Each point is reached from the start by the listed moves, each made once or not at all, plus a little noise. Say if it took an odd or an even number of moves. Then give how often each move was made.

Moves:
(1): [33  3]
(2): [ 1 58]
Start: [-17   9]
Points:
[-16  11] -> even (0, 0)
[19 68] -> even (1, 1)
[21 10] -> odd (1, 0)

Moves:
(1): [ 53 -17 -34   8  10]
(2): [  7  32  12 -32   0]
(3): [ 17 -25  43 -13  -5]
(4): [14 17 13 34  7]
Start: [-19   2  15 -10  33]
Points:
[ 58 -16  30 -50  33] -> odd (1, 1, 1, 0)
[ 19  25  77 -23  37] -> odd (0, 1, 1, 1)
[ 0 51 34 -1 42] -> even (0, 1, 0, 1)

Moves:
(1): [ 34   7 -11 -10   6  -3   1   7  14  15]
(2): [ -4  42   5  -6  -9 -12   3   2   6  -3]
(3): [ 18  -3  60 -12   6  14 -25   1 -10  22]
(4): [  7   7  -3  43   3  -8 -16  25  -4   8]
(5): [ -8  -9  -5  -7  44 -24  -4  17  11 -20]
(6): [-10  15 -11  11  23  41   0 -17 -10  -4]
(7): [  6  -6   5  17  15 -14  33  -2 -11   2]
(8): [ -3  10  -4 -19  -7  21  11  51 -27  -4]
(9): [-5 -6 18  2 -4 11 15 16 40 15]
Start: [-11  -9  32 -12 -15  22   2 -12   4   2]
Points:
[-6  1 95 26 69 55 19 81 -4 23] -> odd (0, 0, 1, 1, 1, 1, 1, 1, 1)
[ 22 -13  30  35  48 -18  32  47  51  29] -> odd (1, 0, 0, 1, 1, 0, 1, 0, 1)
[ -9  30  55  47 -10  -4  39  29  33  24] -> even (0, 1, 0, 1, 0, 0, 1, 0, 1)
[-25  19  54 -23  25  -1  62  74  17 -11] -> odd (0, 1, 0, 0, 1, 0, 1, 1, 1)
[-28  -7  36  -9  52  53  56  55   9 -11] -> odd (0, 0, 0, 0, 1, 1, 1, 1, 1)

Moves:
(1): [ 24   4  -9 -17  -9  19  10  -8  -4   4   4  -8]
(2): [  6  40  -4  -1  15  -2  27   8   2  22 -15  16]
(3): [ -3   6  31 -18   9   0  -2   0  -9 -10  11  -8]
(4): [ 15 -13   5  41  -2  21 -14  -2 -34 -12   6 -12]
(5): [ -9 -10 -21 -12  54  20  22  -3   3 -27   8 -11]
(6): [-16  -2  -1 -16 -10  36  13  15  -6  23   5   9]
(7): [ -9 -13  -9  31   0  -1  32 -24  16 -15   9 -12]
(8): [19 -2  3 15 -2 -6  2 25 18  5 11  6]
(9): [ -4  34   3  11   3  15 -32 -24  38 -10  16  -2]
(10): [  9 -27  -4   2  19  -5   5  -6  -3  40 -13 -30]
(11): [-11  -1 -16   4  -3 -18 -12  18 -31  15  33 -22]
(12): [ -1 -13   3  -3  10 -20   8 -13  -1  20  24  35]
Start: [  0  40  -3  17   3   1 -12  -4 -14 -15 -22  -1]
Points:
[ 16  74 -18  75  35  11 -39  -7 -42  38   4 -51] -> odd (0, 1, 0, 1, 0, 0, 0, 0, 1, 1, 1, 0)
[ 32   4 -12  28   4  70   3  -6 -64  43 -18 -41] -> even (1, 0, 0, 1, 0, 1, 0, 0, 0, 1, 0, 0)
[ 25  39 -38  36  16  24  66  22 -20  77  10 -41] -> odd (1, 1, 0, 0, 0, 1, 1, 1, 0, 1, 1, 0)
[ 34  57 -26  73   6  38  38 -30 -40 -15 -14 -16] -> even (1, 1, 0, 1, 0, 0, 1, 0, 0, 0, 0, 0)
[  8  26 -31  95  31   0  29  -8 -65  35  -3 -62] -> odd (0, 1, 0, 1, 0, 0, 1, 0, 0, 1, 1, 0)

Moves:
(1): [30 -3  4 -5  0 -4  5 -4  5 -5  2  5 -5  7 -6  6  8 -5  1  6 -2  3]
(2): [  1  44   0  -6   1 -11 -18   5   3  13 -19   4 -12   6   2  20   4   9
   5   5 -32 -12]
(3): [ -1 -10  38 -13  -6   4   2   5  -3   8  -1  11  -1  -9  11   5   2  -7
  -2  -1  -5  12]
(4): [ 2  7  8 21 16 -6  4  4 -4  0 11  4  0  8  1  0  7 -6 -6 -4  2  2]
(5): [ -5   5  -1 -13  44   7  14   5  -1  -7   5  -4  17  -5  -6   5   1  -2
 -14  -9  11 -16]
(6): [  6   2   5  16  -5  48 -14  -4   2  -1 -26  -1   3  -8  16   3   5 -20
   8  -5  -1   1]
(7): [ -6   6   5   8 -19   8  37 -19   1   3 -10  -5   3  -9  -9   4   7  10
   2   7   0 -14]
(8): [ -4  -8  -3  20 -14 -18  15  41  16 -10   4  21  -9  -2   7   3 -17  -2
   7  -8   5 -10]
(9): [ -8  12   1   2   5   5  -1  -7  36   8  -6   1   2   0   4 -15  10 -12
  -9   5 -10   0]
(10): [10 -6 -7  2 11 -5  2  3 -4 27  4 -7  2  5 14  0 -2 -2  2  1  5  6]
(11): [ -4  16   5  -5  -7  21   0  12  -2   5  42  -4 -10  -2  -2  21 -13  -3
   7   8   0  -3]
(12): [  4 -17 -12  -3  -5  16   1  -6   5   8   4  39 -26 -11  17  -2  -4  21
 -19  16  -5  -2]
(13): [ 4  5  2 -5 -8 -2 -5  0  2  0  8 16 29 -2 -3  5  5  1  9  4 -1  4]
(14): [-17   1  -1  -6   6  -4  14  -7  -3  -8 -15   5  -8  36  -4  -2   1 -14
   6 -13   4   0]
(15): [ -4  -7  -2  -1   1  -7  -3  -6   2 -17  -5  -6   2   3  28   5   5  -5
  -8  13  -4  -7]
(16): [-16  -6   3  -2  -6 -12  -9  -9   2   0   0   5  -1 -14 -15  37 -12  -2
 -10  -5   8   0]
(17): [-12   2  -1 -22  -9   3 -10   6   6   4  12 -12 -11   7  11   9  40  13
   2 -16  15   3]
(18): [ 16 -13  -1   3  14  12  -5   1  10 -14  14  -4   3  15  -1  13 -14  28
   0  -7  -7   5]
(19): [  2 -13   4   9  15  -3 -10  -5  -3  -9  -8  -1  -7   2   6   7  -2   3
  50  15  -4  -8]
(20): [ -4 -11   5  -1  14   8  -4  17   2   1 -12  -2   5   7   3  -4   8   5
  -8  27   7   4]
Start: [ -2  -6   1  27  11   2  28   5   5  19  35 -15  20 -24   5  15 -25  -3
 -21   7  21  16]
Points:
[-21   1  40  -1  24  45  -6  24   9  40 -25 -29   6  26  87  54  38 -24
 -14  26  12  21] -> even (0, 1, 1, 0, 0, 1, 0, 0, 0, 1, 0, 0, 0, 1, 1, 0, 1, 0, 0, 1)
[ 16 -18  42  45  43  58 -15  17  18  65   5  35 -17 -26  53  90 -31  25
 -49  35  -8  34] -> odd (0, 1, 1, 1, 0, 1, 0, 0, 0, 1, 0, 1, 0, 0, 0, 1, 0, 1, 0, 1)
[-10   2  37  25   8  43  17  50  67  45   6  57 -40  -4  78  95 -28 -38
 -41  53 -11   9] -> odd (1, 1, 1, 0, 0, 1, 0, 1, 1, 1, 1, 1, 0, 1, 1, 1, 0, 0, 0, 1)
[-25 -36  16  67 -15  70  39  27  28  19  26  35 -25 -65  26  83 -53   8
  11  62  28 -16] -> even (0, 0, 0, 0, 0, 1, 1, 1, 0, 0, 1, 1, 0, 0, 0, 1, 0, 0, 1, 1)
[  0  68  31  21  46  74  39  25  17  35  38 -27  12 -15  17  86  41  -3
 -23  28  22 -12] -> odd (1, 1, 0, 1, 1, 1, 1, 0, 0, 0, 1, 0, 0, 0, 0, 0, 1, 0, 0, 1)

Moves:
(1): [ 37  11   1   2  -3  -8 -11   5 -11  10   2  -6  14 -14  -2   1   6  -1
  -1  -1   7  -4   0  -1  -7  -3]
(2): [ -6  25  16   6  -6  15   8 -21  -7  -4   9   5   0  14  -8   9  -7  -8
  10  17  11   1   8   4  18  -4]
(3): [  0  -7  41  -7 -10 -23   5  -2 -23   7 -11  -9 -11  -2   4 -19  -9  -9
   9   6  -7  -1   1  24  11   4]
(4): [-19  -6  -7  46   7 -23 -10   9  -3   2  -7 -15  -4   2 -10  -6  -2  -6
  13  11  -6   7  12 -18   4   2]
(5): [ 12   6  -4 -12  27   3   0   6   5   3  -6  -8  -1   1   1 -13  -9   7
   9  -1  -1   5   6 -14   8  -3]
(6): [ -1 -23  14  14  -8  44 -28 -16  18   2   6 -18 -10   2  22 -12  21   9
  -3   1   9  -2 -15   3 -13  -8]
(7): [ 16  -6   5  18   5  16  34  -2  -1   1  -5   7   9 -12  -6 -11   2   3
   4  -7  -6  11   7  19  -5  -2]
(8): [ -8  15  12   4  -5   1   9  39  -5   0  18  -2   9   5   6  -3 -14   0
 -10  -1   4 -17  11  -9   9  14]
(9): [-11   6   0   5   5 -27 -23  -3  50   8   8   6  -6 -16  -3  -1  16  13
   8  12  -1  10  12  17   1  -7]
(10): [-17  10  -9   8   7   1  -6 -10   4  41  17   7 -21  -3  21   7  -1  -9
   3  -5   0   0  10   0   3  -6]
(11): [  1 -20  10  -9  -6  -1  -4 -33   7 -15  46   2   1  21   9   3  12  -7
   4  -2  -3 -11   9  -6 -10   0]
(12): [  6 -17   7   3   7  15 -24  -1 -12  -6  -4  32  35 -40  -8  19 -14  -4
  21 -13   0  -7   1   8  21  14]
(13): [ -3  -2  11   2   3   2   6  -8 -11   9  -8 -23  32   7  -9  -1 -25   9
  -3   0  -4  11 -11  12  -6   4]
(14): [ 21  -5   8   4   3  -3  12  12   3   8 -14  11   3  44  -9   3  -5  -3
  -6 -15   8 -10  -2   2  -2   5]
(15): [  5  12   4  19  -7 -11   5 -15   6  -5  -7  -8  -1   9  27 -11 -24   2
  -9   8 -10   4  -3   1  16  22]
(16): [  6   0  12   4   3  -6   8  13   4   1   3  -9 -18   7   1  32   3   5
  -4  -6 -20  12   4  -5   9  -4]
(17): [ -7 -12 -22 -17  11 -11   4   4   7  -4   9   3  12   0  23  13  65   9
  23  -7   8  -5 -18   2  18 -14]
(18): [  9  -8 -13   3   7  -1   8   3 -11  -1  14  11 -11   2 -12   7  -3  34
   8  -2   6 -25 -15  -2   4  -7]
(19): [ 10   1 -27  -4 -19   5  -6  13   0   0   0  -6  -1  -9 -11   5 -13   1
  39 -11   7   8   7  19   3  11]
(20): [ -3 -16 -11   0  -4  -4 -26   7  11  19   5  19  16 -22  13   2 -12  -4
  13  68 -25  21  18  10   5  -2]
(21): [ 12 -41  -1 -16  -3  -7  -5 -11  -6 -24  10   3  10 -14  17  11  -2   8
  -7  -5  57  15   1   6 -10 -30]
(22): [ -2  -1  11  10 -14   2 -15  -9 -21  -4  14   1  -1  36   4 -33  -3  18
 -19 -15  -7  39 -10   2   2  -7]
(23): [ -6   0   1  -5  -9  -6 -19 -13 -11  -4 -17 -14  -4  10  21  -1  10  18
 -19  12  -3   5  47  11 -15   0]
(24): [  3   4 -18   7  31   1  -5  13  -3 -17   9  -4  -7   6 -11   2   3 -12
  -7  -2   5 -10 -13  26   2   9]
Start: [ -2 -22 -20 -13 -12  29 -13  -4 -22 -11   4  15 -18 -34  -1   3   8 -12
   3 -11 -22 -14 -26  10 -29  13]
Points:
[ 57 -76  -7  -2 -31  52  -1 -25 -47  16  57   5 -43 -63  49  47  70  28
  82 -34  52  -6 -36  79   1 -51] -> odd (1, 1, 1, 0, 0, 1, 1, 0, 0, 1, 0, 0, 0, 0, 0, 1, 1, 1, 1, 0, 1, 0, 0, 0)
[ -2 -27 -26  54 -20  16 -34  32 -33   9   7  31  81 -26  14  34 -43 -17
  94  50 -28   3  -5  39  57  65] -> even (0, 1, 0, 1, 0, 0, 0, 1, 0, 0, 0, 1, 1, 1, 1, 0, 1, 0, 1, 1, 0, 0, 0, 0)
[ 45  -1 -22   5  14 -18 -46   0 -23 -19  43  18 -38  55   3  34  95  57
  -3 -18  -6  -1 -11  63   0 -20] -> even (1, 1, 0, 0, 0, 0, 0, 0, 1, 0, 0, 0, 0, 1, 0, 1, 1, 1, 0, 0, 0, 1, 1, 1)
[ -5 -31  48  42 -30  50   1 -27 -54  39  10 -31 -28 -18  71 -40 -34  46
 -16   1 -32 -27   4  69 -25  36] -> odd (0, 0, 1, 0, 0, 1, 1, 1, 0, 1, 0, 0, 1, 0, 1, 0, 0, 1, 0, 0, 0, 0, 1, 0)
[ 18 -25  57  31  -5 -17 -86 -53 -37 -11  55  22  11 -33 -15 -37  -1 -10
  53   5 -28  29  14  26  19   8] -> odd (1, 1, 1, 1, 1, 0, 0, 0, 1, 0, 1, 1, 0, 0, 0, 0, 0, 0, 0, 0, 0, 1, 0, 0)

Moves:
(1): [ 15  -1  -4   1  10   4   5  -1  -2   7  19   6 -11  -5  -3  10  -1 -10
  -1   2  17  18  -5   6   3   4 -18]
(2): [ -8  22  -1 -13  -3   8  -5  -2  -2  -8  -3  -7  -7  -5  12   1  -2   1
  -3  -2 -10  -3  -8   3  -6  -3  -9]
(3): [ 11   7 -12  -8  -6  -4  -9   3 -10  -3   0  -5  -1  -3   3 -10  -9 -15
   3  -5   1   1   8  -2  -3  -1  12]
(4): [  2  11   7  -2 -12  -8  -6  -5   3   0  -2  -2  11  19   7  -4   1   8
  -3 -14  -1 -12  -6   1   0 -10   7]
(5): [-14 -12  -7  10  -7 -10  15   0  10  -7 -12  -5  -9   1  -5  12  16  18
  18 -15   8   7   9  16 -15 -11  22]
(6): [  1  -3  -6  -2   9   3   2   3  -2  -4 -10 -11  -2   1  -4 -14   4   7
   1  -4   2  10 -15 -10  -8  -6   4]
(7): [  5  -3  -1 -20  -5   7  -6  10 -13   2  -3   3 -23   9   0  12  -2  14
  -9   0   1  -5 -18  -4   1  -5 -12]
(8): [ 12  -2  12  -2   1 -23  -1   4  12  -7   3 -17   1   8   0  22 -12  13
 -14 -11   3 -14  -5  28   2  13   8]
(9): [  5  -5  -2  15  -8  -5   9   7  -2   1   6  -7   3  -3 -10  -3   4   1
  -3  -5  -8   6  -2  -7  10   3   9]
(10): [ -9   2   6   0   4   4  -3   5   7 -18  -7 -10  16  19  -7   6  -1  11
   3   2  14   0  -4  -4  -1  12  -2]
(11): [10 -5 -5 -6  1 15  1 10  4 13  9 -7 -7 -3  8 13  8 13  1  7  3  0 -4  2
 14 -6  8]
(12): [ -6  14  -5   0   3  -1  -5   5  -1  -4  12  10   0  13 -11  12  -1  -5
   9   1  -2   4  -3 -15   8  -9   7]
(13): [  4   7   2 -17  -6  -7   3 -20  -3   5  -7   8   6   5 -12  20   5  -4
   4   0  13  -3   7   3  -4  -4   6]
(14): [ 20  12  10 -10   6  12  14   3  18  -6  18  -3  -6   2   9   7  13 -11
  13   7   0 -13   9  16   5   1   3]
(15): [-12 -10  -7   4  -7  -8  -3  -9   1  -3   3   3  -8 -13   2   6  -3  -2
  -4  -2   7   2  -7   6  12   6  11]
(16): [  6   9  -1  -8  -8  -3  18   3  17  -6  -9   6  12  -9 -13  -4  -6   2
   0  -3  -4 -20   6  -3  -8  19  -5]
(17): [ -2  -5   6 -12   1   3  -1   5   2   0   5 -11   1  -1   8   9  12  -3
   3  -7   1 -19  -4   6  16   7   2]
(18): [  6 -20   2   9   1   8   5  12 -10 -14  -2  13   6 -19   1   6 -30 -10
  13   7 -12   4  -2   0   1 -15   3]
(19): [  4  -1 -15  13   8  -5  -8   1   4 -13   2   0   7   0  -3   7  -7 -10
  -5  -6   1   1  10   2  -5   4  18]
(20): [ -7  -6  -6  -1  -8  -3  -5 -10  -1  19   7  -7  -1  12   8   3  -3   6
  -5   3  -1   1   0  20 -11  -2  -8]
(21): [ 11   1  -7   2  10   1  -3  -4  -2   3  -8   3  10  -4  -3   2   8 -12
  -4  23  12  -1   5   3   6  -9  -5]
(22): [  9 -15 -10 -22  -7 -14   3  22   1   6 -12   3  -5  -4  17  -7  10   4
   0   7 -15   9  12   6 -11  17  -2]
(23): [ -9  -1   3  -1   3   6   5   1  -4   3  -3   5   2  13   9  -1 -13  -7
  -3   8  -6 -13   1   0   0  -4  -5]
(24): [  3  -2   7   8   4  -2  15  -2 -19  -6   5  -1 -11  -2 -17 -17  -4  17
  -6  -7   6  -9 -13  12  -5   0  -1]
Start: [  8   4 -25  -5  -3  -3  -5   5  -7   9  -4 -16   7  -3  -4   5   2  -9
  -2  -5  -3   1   4  -1   0  -9 -13]
Points:
[ 79   9 -34 -70 -18 -38  17  32  -1   7 -13 -48  -9  29   5  -5   1  26
 -25  -8   4 -51 -14  66 -30   6 -10] -> odd (0, 0, 1, 1, 0, 1, 1, 1, 0, 0, 0, 0, 0, 1, 0, 1, 0, 0, 0, 1, 1, 1, 0, 1)
[ 28  -6 -52 -24 -40 -40  33  37  33 -19  -8 -30  14  -1  17  17  20 -24
  20 -40 -20 -53  40  43  -2  22  56] -> odd (0, 0, 1, 1, 1, 0, 0, 0, 1, 0, 0, 0, 0, 1, 1, 1, 1, 0, 1, 0, 0, 1, 1, 0)
[ 62  30 -37 -29  13 -24 -28  17  11 -33  34 -29  -1  41  -8  78 -14 -29
 -13 -10  51 -18 -12  38  27  -4  16] -> odd (1, 0, 1, 1, 0, 0, 1, 1, 0, 1, 0, 1, 0, 1, 1, 0, 0, 0, 1, 0, 1, 0, 0, 0)
[ 40  27 -63 -74  -2   8  15  55 -37   3 -23 -17 -25   3  -2  -4  -5  10
 -12  20 -14 -25 -26 -11 -11 -16 -22] -> odd (0, 1, 1, 0, 0, 1, 1, 0, 0, 0, 1, 1, 0, 0, 0, 1, 0, 0, 0, 0, 1, 1, 1, 1)
[ 71 -18 -41 -41 -26 -26  40  71   7 -23  -7 -54   1  35 -19  41  -3  55
  19 -16   4 -32 -19  57 -14 -19  35] -> odd (0, 0, 1, 1, 1, 1, 1, 1, 1, 1, 1, 1, 0, 1, 0, 1, 0, 1, 0, 1, 1, 1, 0, 1)
[ 49 -10 -36 -50   5 -14  -7  56 -45 -42 -39 -46  -9  -4  -2   5 -34  22
 -18   6   2  -8 -36  31 -24  -8 -19] -> even (0, 1, 1, 0, 0, 1, 1, 1, 0, 1, 0, 0, 0, 0, 0, 0, 0, 1, 0, 0, 1, 1, 0, 1)
[ 52  44 -40 -28  19  13 -21  24  -6 -20  24  -9   8  61   3  51  -8 -47
   3  10  37 -19  -1   3  13 -23  -8] -> even (1, 0, 1, 1, 0, 0, 1, 0, 0, 1, 0, 1, 0, 1, 0, 0, 0, 0, 1, 0, 1, 0, 1, 0)
[ 29  -8 -71  -7  -7   3  -2  12 -36  11  40 -62 -30 -26   0  11   1  -3
 -21 -32  17   7 -40  39  17  -6  15] -> odd (1, 1, 1, 0, 0, 1, 0, 0, 1, 0, 1, 0, 0, 0, 1, 0, 1, 0, 1, 1, 0, 0, 0, 1)
[ 31  20 -13 -50 -13  -2  17  30  28 -29  -6 -80  -2  61  10  95  29  41
   3 -44  22 -59 -28  51   9 -19  47] -> even (0, 1, 0, 1, 1, 1, 1, 1, 1, 1, 1, 0, 1, 1, 0, 0, 1, 0, 1, 0, 0, 0, 1, 0)

Moves:
(1): [  2  -1   4  -3 -15  -8   1   4   1 -11  -3  -4  -4 -20   5 -12  15   7
  -3   0  -5  -2   9   8]
(2): [ 26  -9 -14  13   1 -13  16  22   0  14   4 -13   4   6  -2 -12   9 -16
   2  -6   2   3  -7  -1]
(3): [ -8  -1  15   9  -2   3 -12   6 -11   9  15  -8  -7   7  11 -10   1   4
  -8  -5  12   3   1   3]
(4): [-10  15  -6  21   8  -9 -13   3   8 -10  -1  10  -7  -9 -18   4   5   2
 -13  14   8  -1  -3   2]
(5): [ -4  12  10  -7   9 -10   1  -4  -3   5  -5  -7  -9 -10  -3  13   0  11
 -10  -2   7   0 -10  -2]
(6): [ 16  11  -7   1 -17  20 -10  -9   9   2   2   4  -9  10  15  -5   3   0
   7 -10  27   6 -10 -12]
(7): [ -5  16   2  13  -1   1  14 -11  -2   1  -3   8  -9  15   2  -3  -6   3
  11  -1   9   7   0  -3]
(8): [-17 -10  -2  -9   0  11  19   8  -3  -7  -7   2   7  -7  -6  -7  11 -16
 -10   3  -1   3   9  -5]
(9): [ 1  7 -1 16  7 -1 -3  1  0 -2 11  0 25 -7  8 10  7  6  8 -8  1  7 11 -5]
(10): [  7   0 -19  10  -7  23   1   4 -23  -6  -3   6  12  12 -14  -6   1  -9
  31 -22   1   3  -4 -19]
(11): [ 14   3 -11   5  13 -10 -14  -5 -12 -14  18 -19   1  16   4 -13  -9 -18
   1  -4  -5  16  17  -5]
(12): [ -2   1   4 -16  17 -11   5  14   1  -4  13  14  -5  -3   4  15  12  -8
  20  10   3  -9   3   7]
(13): [ 10   6  12  -7   2  -5  15 -10   1  -3  15   4   6  -2 -25  -3  17 -16
   7   3  -5  -8  15  -1]
(14): [ -1  -9   0  -3   4  -3  -1   0  -6 -11   4   6  12   8 -12   5   8  13
   5  17  10  10   3   5]
(15): [-1 11  7 -5 -2 -9 -4  5 -4  0  4  0 19 -6 11  0 11 -5  5  9  4 -1  2 12]
(16): [  1   6  -4  -3  -4   2  -6  14 -13   1   8  -1  -5  -2  -6  18   0  -9
  11   5 -11  18  17   6]
(17): [ -3 -18  10  -9  -6  -2  -5 -10   4  12 -12  -7 -11   2  -6  -6  25 -11
   8  13  -2   3   4  -1]
(18): [-12   9   2  -3  -1  12 -11  14   4   1 -10  -9  17   5   4  -8   7  17
  -3  -5   4   0   7   6]
(19): [-14  -2   0   1  -2  -3  -1  -5   2 -11   2  -5   2   9 -15   7  -8  -3
   6  -4   4   5  -5   5]
(20): [ -8  -1  -6   0   1  19   8  -1  11  -1   0   3  -8  -8   2   4 -11   8
  13  11   2 -13   0  -5]
(21): [ -8 -11  11  -6  11  -7  -7  -3   6   7 -12  12  -6 -21 -13  -8  -7   2
   4  15  16   1   9  -1]
(22): [-12   6 -13  -3  -2  -5 -12   0   1  -1  12   1  -6   1  -1  -3 -13  18
  -6   0 -16  12  -7  -5]
(23): [  7  10  25   3  -8  -1 -16   5   3 -11   0   3   0   1  -9   1   2  -7
  -1  20  -7  14   6  -3]
(24): [  7  -3  -7   2   5   2   0  -3   2   3   1   4  -1  -4   4 -11   5   3
   0  -1 -10   7 -10   7]
Start: [  0 -14 -15 -28   8   0  -1 -22  17   6 -17   8 -13 -19  -4 -17   9 -11
  10  16  -2  17  -7  -8]
Points:
[ 13 -10  -9 -13 -14  23  -9 -21  -6  -5   8 -16   3  13 -36 -89  65 -35
  95  28  69  51  37 -16] -> odd (1, 1, 1, 0, 0, 1, 1, 0, 0, 1, 1, 0, 1, 1, 1, 0, 1, 1, 1, 1, 1, 0, 0, 0)
[-11  14 -17 -16 -19  14 -34 -23 -23   3  -4  24 -43 -20 -19 -28   9  30
  50  12  49  75   2 -29] -> even (1, 0, 1, 0, 1, 1, 1, 0, 0, 1, 0, 0, 0, 1, 0, 1, 0, 0, 0, 0, 1, 1, 0, 0)
[-30  26   8 -29  23  -2 -41  11  37 -13  19  26 -10 -40 -47  16  62 -10
  56  78 -27  40  48  -4] -> even (0, 0, 0, 1, 0, 0, 0, 0, 1, 0, 0, 1, 1, 0, 0, 1, 1, 1, 0, 1, 0, 1, 1, 0)
[-11  -4 -36   3  18 -23   1  23  -9 -10 -17  12  22 -78 -52 -22  58 -34
  38  18  11  59  10   2] -> even (1, 1, 0, 1, 1, 0, 0, 1, 1, 1, 0, 0, 0, 0, 1, 1, 0, 0, 1, 0, 1, 0, 0, 1)
[-12  -4   5 -29  33 -17 -34   8 -15 -13  15  10 -24 -18  -1 -42  34   3
  49  47  22  66  50  24] -> even (1, 0, 1, 0, 0, 0, 1, 0, 0, 0, 1, 1, 0, 1, 0, 1, 0, 1, 0, 0, 1, 0, 0, 1)
[ 17  40 -19  17   2  37  -8  18  11  -7  26  28 -23  16 -51 -26  44 -40
  93  25  38  51   2 -16] -> even (0, 1, 1, 1, 0, 1, 1, 0, 0, 1, 0, 1, 1, 0, 0, 1, 0, 1, 1, 1, 0, 0, 1, 1)
